Each row of a before or after table is a point. One or more steps were done to the points. Then noise was added and the rows were shuffled. The steps act on how far a point lies along the listed directions, d1 being the first. Write out the steps. A step turns or swaps two directions, mirrors them in a line or flattens them onto one, adds a multiple of one to another, or multiplies one. Angles are multiples of 10 degrees, from the lower direction toward the higher: turns from -170 to 170, lines from 10 to 170 but not 90. Use the fewest steps. Two steps may share a direction if one is a turn and the other turns, adds or multiplies; they go together, in the order done. Otherwise the lowest direction goes first.
In the rows, 128 means zero.

Directions:
(1): [112 167]
(2): [167 144]
Before (10 x 2):
[[162 114]
 [113 110]
 [122  94]
 [160 116]
 [100 103]
 [ 49 124]
 [148 140]
 [106  95]
 [175 158]
 [108 149]]
After (10 x 2):
[[156  77]
 [102 157]
 [ 95 137]
 [151 147]
 [ 99 149]
 [133 110]
 [121 205]
 [116 146]
 [118  91]
 [117  94]]
Steps: turn d1 and d2 by 90 degrees

Directions:
(1): [141 115 176]
(2): [174 112 112]
(3): [147 175 136]
Before, 13 rows:
[[169 139 153]
 [120 167 141]
 [160 152 152]
 [129  74 170]
 [115 127 152]
 [180 156  77]
 [141 116  85]
 [112  74 157]
 [122 132 188]
 [116 100 130]
 [101 165 101]
 [113 109 143]
 [ 98 104  96]]
After, 13 rows:
[[136  81 121]
 [140  87 134]
 [110 176 140]
 [102 142  87]
 [131 113  98]
 [154 129 115]
 [ 64  83 137]
 [150 148 137]
 [184 109 112]
 [ 89 136 156]
 [180 158 163]
 [139 148 150]
 [186 138 169]]
Steps: turn d2 and d3 by -150 degrees; turn d1 and d2 by 60 degrees

Directions:
(1): [ 75 144 107 126]
(2): [121  81 106 157]
(3): [105  98 165 100]
(4): [116 140 164 172]
Before, 13 rows:
[[150 116 142 105]
 [154 127 130 170]
 [156 116 103 110]
 [136 124 127  81]
 [110 177 101  72]
 [134 161 120  62]
 [152 152 122 180]
 [133 170 157 169]
 [182 147 113 162]
 [106 189 118 119]
 [146 131 116  67]
 [143 137 130 175]
 [104 151 124 160]]
After:
[[128 161  99 103]
 [153  58 159 126]
 [143 145 111  67]
 [112 125 154  95]
 [140 113  84 135]
 [143 146  81  93]
 [180 143  85 124]
 [131 106 188 118]
 [135 152  88 109]
 [170  78 114 131]
 [156  85 178 127]
 [128 118 175 132]
 [131 143 157 122]]
Steps: swap d1 and d2; turn d3 and d4 by 100 degrees

Directions:
(1): [110 168 146 159  96  94]
(2): [106 181 128  94 152 148]
(3): [172 148  98 117 144  86]
Before:
[[115  72 135 111 135 135]
 [153  89 115 142 116 124]
 [ 83  90 140 102 126 166]
 [122 166 127 156 101 124]
 [116 113 142 136  96 136]
 [ 70  45 165 139 122 185]
 [133 155 136 180  92  81]
 [162 116 135 136 112  86]]
After (8 x 6):
[[120 109 133 134 130 178]
 [146 107 116 117 119 133]
 [187  93  81 109 170  79]
 [118 112 179 165  83 104]
 [143 129 125 171  90  92]
 [146 118 117 121 128  68]
 [160 119  88  79 155 102]
 [103  84 156 167 112 170]]
Steps: turn d1 and d3 by -120 degrees; add -0.7 times d2 to d1

Directions:
(1): [136 130 175 181  90 128 108 113]
(2): [129 166 159  97 118  71 147 120]
Before (8 x 8):
[[137 128 118 123 128 141 135 128]
 [135 121 145 149 111 130 118 139]
 [125 141 129 104 123 135 114 142]
 [121 205 142  23 125  21 170 129]
 [135 142 149 150 132 105 133 124]
 [129 153 134  80 134  84 153 114]
 [126 129 112 119 131 139 123 129]
 [120 120 131 116 128 150 113 147]]
After:
[[137 125 124 132 124 143 132 126]
 [124 119 144 127 119 149 108 142]
 [109 141  34   8 189 114 163 160]
 [124 125  88  76 161 126 150 126]
 [126 137 124 109 124 143 111 143]
 [134 146 134 124 145  98 141 128]
 [127 126 118 133 125 142 119 125]
 [132 135 153 131 112 109 127 137]]
Steps: turn d1 and d2 by 60 degrees

Directions:
(1): [127 148 165 138  99 124  80 183 124]
(2): [170 126  95  80 138 110 101 143 167]
(3): [109 156  90 130 135 101  83 103  83]
(4): [103  74 144 143 157  75 113 133 140]
(5): [153 147 102 158 140  92 170 172 110]
(6): [160 112 136 132  63  91 135  97 121]
Before, 8 rows:
[[118 127 125 114 127 161 151  90 111]
 [ 91 106 185 139 103 122  69 124 142]
 [131  84 110 140 158 112 182  86 164]
 [128 122 115 160 189 145 175 126 114]
 [168 184  80 133 115 165 164 111 104]
 [133 137  53 101 144 113 141  87  89]
 [110 118 112 156 113  82 117  98  98]
 [115 130 156 142 167 152 170 172 177]]
After:
[[120 117 107 111 142 129 138  90 114]
 [ 93 148 152 146 100 127  73 109 103]
 [164 124  56 101 151  89 153 137 116]
 [156 106 100  98 141 135 150  86 181]
 [151 137  95 143 107  87 133 132 116]
 [159 119 104 136 141 121 158 133 141]
 [ 78 120 172 140 159 189 169 110 163]
 [125 106 122 152 190 168 194 101 127]]
Steps: add 1 times d6 to d2; turn d1 and d2 by -30 degrees; turn d3 and d5 by 50 degrees; multiply d4 by 0
